Rows are points. A path goes straight from each point to the next, and from the last back to the first. The post is the endless flat space through its rows: a point in 2 columns, a line in 3, a plane in 4, and so on, so that a path can go around it. How many times does the path go around the post? Going back the other way cancels.
In the rows, 128 means zero.

Post (1 x 2):
[[127 140]]
Path (14 x 2):
[[121 159]
 [106 151]
 [107 123]
 [113 115]
 [ 80 121]
 [ 79 151]
 [110 121]
 [135 104]
 [144 136]
 [180 159]
 [155 156]
 [145 137]
 [177 114]
 [174 163]]
Times around: 1

Post (7 x 8):
[[147 148 167 103 161  72 155  88]
 [ 95 113 130 113  73 111 159 151]
 [155 107  95 166 174 173 120 149]
 [134 129 125  73 105 166 111 139]
 [164 145 145 116 141 114  97  90]
 [122 107 111 148 164  88 124 175]
 [134 116 141 151 154 170 108 165]]
Path (17 x 8):
[[179 135 124 109 156 138 150 133]
 [157 100 126 145  82 133 121 107]
 [124  95 120 102 138 114  73 118]
 [127 112 106 145 179 143 122 135]
 [129 148 111 147 178  93 138 108]
 [119 158 166 118 132 116 178 135]
 [172 124 135 162 137 111 134 138]
 [122 146 181 138  91 121 179 157]
 [130 138 126 163 129 114 116 128]
 [155 152 106 167 165 131 141 174]
 [168 140 162 111 131 157 123 159]
 [150 103 111 159 122 151 132 117]
 [107  75 142 144 199 109 107 163]
 [115 122 132 128 169 132 146 137]
 [135 100  86 133 148 105  92 101]
 [144  68  82 112 137 109  81 128]
 [174 110 135 141 109 104 151 133]]
Times around: 1

Post (13 x 14):
[[127 156 166 139 185  96  91 135 170 161 137 109 125 133]
 [149 123 170 121 139 107  88 101 120 180 103 130 150  91]
 [142 114  66 164 166 119 109 156 129 113 119 127 129 111]
 [133 127 144 107 101 118 123 146 125 138 121 133 129 118]
 [ 89 108  69 126  85 180 130  82 137 123 189  99 125 106]
 [ 89 137  65 168  96 163 119  84 172 116 146 141 128 129]
 [175 143 182 138 188 118 110 131 132 176 103 131 122 174]
 [109  93  46 148 111 103 131 103 145 120 171 156 125 130]
 [111  98  76 144 149  89 104 101 114 110  99 101 130 146]
 [ 98 119  76 145 117 172 101 100 138  75 183 152 109 113]
 [151 163 143 121 158 119 155 114 112 143 110 135 117  91]
 [113 151  97  83 126 160 136 115 125 138 134 162 166 101]
 [138 135 172 143 136 108 141 124  99 146 116 135 176 107]]
Path (13 x 14):
[[102  94 123 135  54 132 116 133 120 120 179 160 144 145]
 [119 102 120 140 120 123 119 157 109 141 136 183 149 108]
 [115 128 121 128 111 127 152 161 114 127 158 112 119 100]
 [116 121 111 104 153 125 153 103 122 149 115 132 135 134]
 [140 130 168 117 133 105 164 106 145 158 145 136 135 138]
 [136 139  98 195 122 155 133  93 156  75 185 140 133 125]
 [127 150 104 122 147  98 126 121 112 115 159 127 164 157]
 [123 158 124 131 138 105  97 176 125 141 148 117 135 100]
 [ 99 101 105  96 112 142 122 145 125 159 172 137 100  92]
 [127  84 119 160 164  86 135  91 114 130 116 137 103 165]
 [ 94 156 117 153 147 165  99  42 203 107 164 140 139  82]
 [152 133  87 144 151 118 129  71 139 152 115 138 140 114]
 [118 148 108 131 107 167 126 151 116 131 154 108 188 101]]
Times around: 2
